Each row of a before or after table is a point. One or more steps were done to the points. Then noise was added and the rows were shuffled. The steps act on columns, c1 being the first. What was done? A step turns or swaps two columns, mirrors them in a line or flattens them onto one, adds a multiple of one to another, or multiplies or shifts one. Angles are multiples of 10 degrees, from the lower column toward the higher: turns from -170 to 170, lines from 10 to 170 but not 90. Use the fewest steps. Two steps may share a column if one is a turn and the other turns, adds or multiplies; they go together, in the order done. Otherwise the lowest column goes first.
(in the rows, 128 means zero)

Before:
[[116 105]
 [ 91 130]
 [191 130]
 [134 168]
 [141 117]
 [128  85]
 [132  97]
 [113 160]
 [140 160]
 [100  99]
 [106 104]]
After:
[[ 63 153]
 [ 76 154]
 [ 49 180]
 [ 74 210]
 [ 95 217]
 [ 88 133]
 [151 179]
 [ 60 150]
 [102 166]
 [101 210]
 [ 92 146]]
Steps: shift c1 by -40; shift c2 by 50

Before (12 x 6):
[[124 158  95 150 121 129]
 [147 137 129 117  76 114]
 [ 81 125 112  99 119  85]
 [ 90 123 190 145 157 114]
 [145 113 121 112 137 125]
 [149 120 113 108 104 116]
 [ 82 127 153 144 115  78]
 [ 67 108 184  93  87 154]
 [135 160 162 124 170  94]
 [133 102 152 103 167 126]
 [136 135 100 130 128 136]
 [146 126  99 140 168 121]]
After (12 x 6):
[[153 119 113  94 117 118]
 [139 158 164 172 145  96]
 [ 60 107 183  63 112 141]
 [149 137 131 131 108 118]
 [ 94 123 190 139 139 109]
 [146 126 100 140 145 126]
 [135 103 150  63 145 126]
 [ 92 126 153 143 125  70]
 [ 89 125 111  91 124  76]
 [132 135 101 141 129 137]
 [126 159  90 196 126 129]
 [147 111 122  90 131 128]]
Steps: turn c1 and c6 by 10 degrees; add 1.5 times c2 to c4; multiply c5 by 0.4

Before:
[[ 80 155 111 141 118 124 104 101 120 147 122 148]
 [125 135 146 106 107 147  88 154  89 164 126 148]
 [ 77 126 176 167 112 154 169 142 207 130 118 139]
 [153 164 129 150 142 152 107 124 125 129 105 140]
 [130 139 173 176 106 190  92 128 128 134 114 108]
 [ 86  95 107 158 147 181 126 160 102 118 103 125]
 [136 143 157 122 158 131 136 142 139 153 152  87]
 [114 139 137 157 129 126 130 172 101 146 145 133]
 [112 157 200 126 156 172  72 113  94 131 142 128]
 [101 131 163 147 112 111 134 121  79 164 102 162]
 [120 115 134 139 121 152 109 161 138 111 103 102]
 [119 118 156 171 162 134 121 127 110  79 179 118]
 [156 140 134 113 125 205 131 133  87  98 127  88]
 [ 99 197 125 112 112 149 104 113  65 121  88 130]]
After:
[[ 81 133 147 131 132 153 110 125 126 127 105 139]
 [104 144 114 132 126 206 131 132  85 100 125  87]
 [118 128 178 174 122 194  94 129 128 136 112 103]
 [122 118 109 148 122 148  88 151  87 164 126 149]
 [142 128 140 135 125 148 109 162 139 111 102 103]
 [ 84  69 114 124 120 146 105 113  64 120  88 132]
 [112 100 124 201 136 173  74 113  95 132 146 125]
 [139 122 170 153 143 133 124 123 111  82 179 117]
 [130 111 158 136 128 125 130 169 105 144 145 134]
 [178 107 156 105 134 182 126 158 105 117 105 125]
 [128  71 140 112 121 125 104 100 118 146 122 144]
 [154  83 168 175 120 152 171 144 211 133 116 138]
 [142 105 149 163 123 108 134 122  80 162  99 162]
 [109 126 121 158 139 132 138 142 136 153 151  87]]
Steps: turn c1 and c2 by 120 degrees; swap c3 and c4; multiply c5 by 0.4
